Every row gives one point. Each copy is the shape, with its points in the same order, turned, moved and blurred by noise. Some copies are also mirrored. Which?

Shape (5 x 2):
29,-39
-21,9
45,-30
-24,25
-14,38
Copy 1 (5 x 2):
-33,-44
8,9
-46,-35
8,29
1,37
Copy 1 is: mirrored
Copy 2 (5 x 2):
-58,28
-6,-16
-47,38
20,-15
28,-2
Copy 2 is: mirrored
Copy 3 (5 x 2):
59,28
14,-29
52,42
4,-34
-13,-25
Copy 3 is: only turned

Shape (9 x 4):
10,31,-41,-7
-1,42,-48,0
-39,15,16,47
-18,9,-26,14
-5,10,38,-21
-48,-13,4,25
-17,3,3,-5
16,-4,1,-6
-34,8,20,40
Copy 1 (9 x 4):
27,-20,-50,32
46,-14,-48,29
36,16,14,-28
22,6,-30,-4
-3,22,20,36
19,43,-9,-27
7,20,-6,11
-8,-9,-10,18
27,16,18,-26
Copy 1 is: mirrored
Copy 2 (9 x 4):
26,12,-48,21
26,-1,-60,23
-36,-41,-27,-20
14,-12,-34,-9
-23,3,19,26
-8,-40,-5,-30
1,-8,-3,4
-1,24,-7,2
-34,-35,-20,-19
Copy 2 is: mirrored

Shape (10 x 6):
12,16,7,-11,22,4
2,2,7,-13,16,6
13,-23,15,19,11,15
-19,14,5,-6,14,1
32,-28,-33,13,-5,31
-7,17,14,21,20,6
27,-22,-19,-3,22,-15
-10,9,14,3,12,1
-14,-16,-14,-7,-14,3
3,-3,14,-4,-23,-15
Copy 1 (10 x 6):
-6,17,-11,-20,24,-15
-1,16,-12,-11,23,-1
11,21,-6,31,23,-9
6,-1,4,-20,27,-1
20,22,-19,27,-30,-15
12,10,14,-5,38,-20
-1,-2,-43,13,6,-21
3,5,7,-8,32,-5
7,-9,-2,5,-5,17
-27,-4,9,10,11,6
Copy 1 is: mirrored
Copy 2 (10 x 6):
-21,-11,3,13,-2,18
-3,-11,4,8,-11,14
-13,-14,-15,1,-7,-26
-11,-1,15,-11,-13,21
14,-4,-60,1,10,-5
-29,-5,10,-12,-3,-3
1,22,-25,27,-9,-1
-16,-7,15,-8,-8,-3
24,10,-10,-14,-3,4
18,5,20,1,11,-9
Copy 2 is: mirrored

Shape (14 x 9):
-2,-15,-2,3,-10,11,17,-10,-11
-3,-5,3,-21,-11,5,-1,-5,-11
-12,31,5,6,9,14,6,-3,-11
-6,-7,-1,8,3,-43,-6,-11,-1
-8,10,-4,5,-14,12,-7,1,-10
-12,-15,-4,-11,-9,10,27,-4,4
8,-1,15,-4,-17,0,18,0,-3
2,-6,-6,13,-12,6,-5,-8,-9
-12,-19,13,5,-9,11,-7,1,-7
-9,-2,-1,-4,-20,3,-3,-8,-3
22,-14,1,2,-7,11,4,56,49
-4,-8,11,0,-16,12,10,-3,33
-6,12,-6,3,-4,6,-8,-8,-11
16,-17,2,-16,7,16,11,-4,10
Copy 1 (14 x 9):
-7,-18,-7,1,14,12,-4,15,-13
12,-20,-12,-15,6,-1,-12,6,-2
-4,19,-2,-6,6,7,-17,-20,-7
-3,2,-5,5,0,3,11,21,44
-3,5,-9,-4,4,-12,-14,4,-10
4,-23,11,-6,20,8,6,10,-14
0,-8,-1,-17,-9,18,5,16,-11
-11,-5,-16,0,8,-7,-6,16,-4
13,-5,-22,9,11,-5,3,13,-11
3,-6,-8,-12,9,-6,-6,18,-2
-8,-17,8,-19,-27,-31,60,-7,-25
1,0,1,-25,20,-3,29,16,-16
-5,2,-11,-6,7,-6,-19,-2,1
-4,-29,-13,-21,13,10,17,-4,-7
Copy 1 is: only turned
Copy 2 (14 x 9):
3,2,-21,2,7,-1,-26,5,-4
10,-1,-12,0,-9,4,-20,-14,8
4,-7,-3,-14,8,30,0,18,6
-23,-6,6,-9,-30,-20,-5,3,-6
-5,3,-15,4,-5,27,-16,5,6
16,-13,-28,9,0,-10,-15,1,-5
13,7,-11,8,-12,-3,-17,17,8
-13,8,-11,5,2,9,-19,2,-8
-10,12,-33,-5,-5,-1,-12,-4,9
-5,5,-18,1,-13,15,-23,1,-1
15,24,-30,59,-27,-6,34,15,7
19,17,-31,7,-21,1,1,9,-14
-7,0,-4,-3,0,20,-11,-1,1
20,16,-13,13,7,-12,-1,-8,-5
Copy 2 is: mirrored
Copy 3 (14 x 9):
5,-5,-3,12,-8,7,17,4,19
9,-2,1,4,-28,1,-8,17,5
16,11,4,-16,2,32,-5,1,-5
11,2,-18,29,6,-1,-2,6,-33
8,9,-9,-9,-7,8,-6,-5,7
-4,-20,-2,4,-20,8,21,5,4
13,-8,10,-8,1,-9,15,9,-2
5,8,-10,10,1,-2,-6,0,13
3,-12,10,14,-14,1,-11,-12,12
6,7,-4,5,-17,-7,1,2,2
-45,-40,-1,-40,12,-24,-14,2,-9
-22,-2,16,-4,-8,-11,16,-7,-5
10,16,-7,-5,-4,17,-7,1,1
-16,-12,10,-1,-10,1,4,30,7
Copy 3 is: mirrored
